Each point is reached from the start by the listed moves, each made once or not at all, plus a little noise. Is the number of moves made odd or even? Then give how often each move was made.

Moves:
(1): [64 11 -4]
(2): [ 19  59 -80]
Start: [20  6  4]
Points:
[ 42  67 -77] => odd (0, 1)
[15  3  1] => even (0, 0)

Moves:
(1): [ 46 -14  10 -12]
(2): [ 4 62  3 12]
(3): [ 14  -8  85 -28]
(4): [-2 -3  0 60]
Start: [-19  20  14  -4]
Points:
[ 42  58 111 -30] => odd (1, 1, 1, 0)
[-18  17  18  57] => odd (0, 0, 0, 1)
[  0  62 103  42] => odd (0, 1, 1, 1)

Moves:
(1): [ 39 -16 -29 -13  29 -22   5 -19  14 -29 -37]
(2): [ -2  55  25  -1  27 -29  13 -33 -21 -16  -4]
(3): [ -2 -13  45 -28 -36 -23  -5  12  23   2 -18]
(4): [  8  18   4  45 -12 -42 -11  24  19  -6  17]
(5): [-20 -47  -4  -6  47  -2 -26  28  -8 -11 -52]
(6): [ 31 -15  21   0  13  50  26   2  50 -23  -4]
(7): [ 16 -44   5   7  20 -39  59  12 -32  26  18]
(8): [ 53  19  34 -28 -16   7 -18  29 -45   3  -7]
Start: [  4   0  21 -37  14  19 -22 -37 -33 -31   7]
Points:
[ 68 -48  74 -72  60  71 -33  18 -36 -57 -54] => odd (0, 0, 0, 0, 1, 1, 0, 1)
[ 52 -20  65 -70  56 -99  46 -63 -52 -49 -35] => even (1, 1, 1, 0, 0, 0, 1, 0)
[ 81 -12  19  -7  50   4  -1 -27  50 -87 -12] => odd (1, 0, 0, 1, 0, 1, 0, 0)
[ 115 -113   91  -98   77   -3   15   27  -35  -58  -89] => even (1, 0, 1, 0, 1, 1, 1, 1)
[ 24 -19  14 -55 121 -35 -27 -62 -53 -87 -92] => odd (1, 1, 0, 0, 1, 0, 0, 0)

Moves:
(1): [ 19  -7 -11   9  -2  -1   7   6  -5   3  -9  -9 -15  11]
(2): [  1  23   7   7 -10 -17  15   3  -1  -4  17  16  16  -7]
(3): [ 12  -8  51  32   0   9  11 -19   7  10 -22 -27   4 -11]
(4): [-22  26  11  12  14 -11  -7  -9 -12  21   0  -3  14  15]
(5): [ 19  12  -7 -26  22 -22 -28 -24  35 -21  14 -16  27  23]
(6): [ -5  34  -7 -21 -11  13   8   9  11  15  -2 -10  14  -6]
(7): [ -2 -13 -15  -6  -2   6  13 -17   0  20 -12  39  -4   5]
(8): [ 10   0 -13 -22  15 -20  -1  26  -6   7   3  26  16 -18]
(9): [ 12  -9  -8  22  -5  -1 -31  51  26  24  20  21 -21   1]
(10): [-13   1  38 -32 -12 -36 -15   1  16  20  20  -1 -30  -5]
(11): [ 19  10  -5  -1   8  14  23  -1   2  13  33  -8 -12  -6]
Start: [  3  -1   5  15  14   8 -22   9  -3  17  -7  23   2 -35]
Points:
[-16  41  12 -50  14 -39 -19  29   6 107  -7  65  -2 -27] => even (1, 0, 0, 1, 0, 1, 1, 1, 0, 1, 0)
[ 21  22  38  32   0  27  -2   6  10  55 -35 -21   5 -41] => odd (1, 0, 1, 0, 0, 1, 0, 0, 0, 0, 0)
[ 13  44  65   5  14   2  15 -23  19 121   4   3 -28 -32] => odd (1, 0, 1, 1, 0, 1, 1, 0, 0, 1, 1)
[ 34  60 -18 -33  29  16 -17  -4  41  23  38 -11  31 -22] => odd (0, 0, 0, 0, 1, 1, 0, 0, 0, 0, 1)
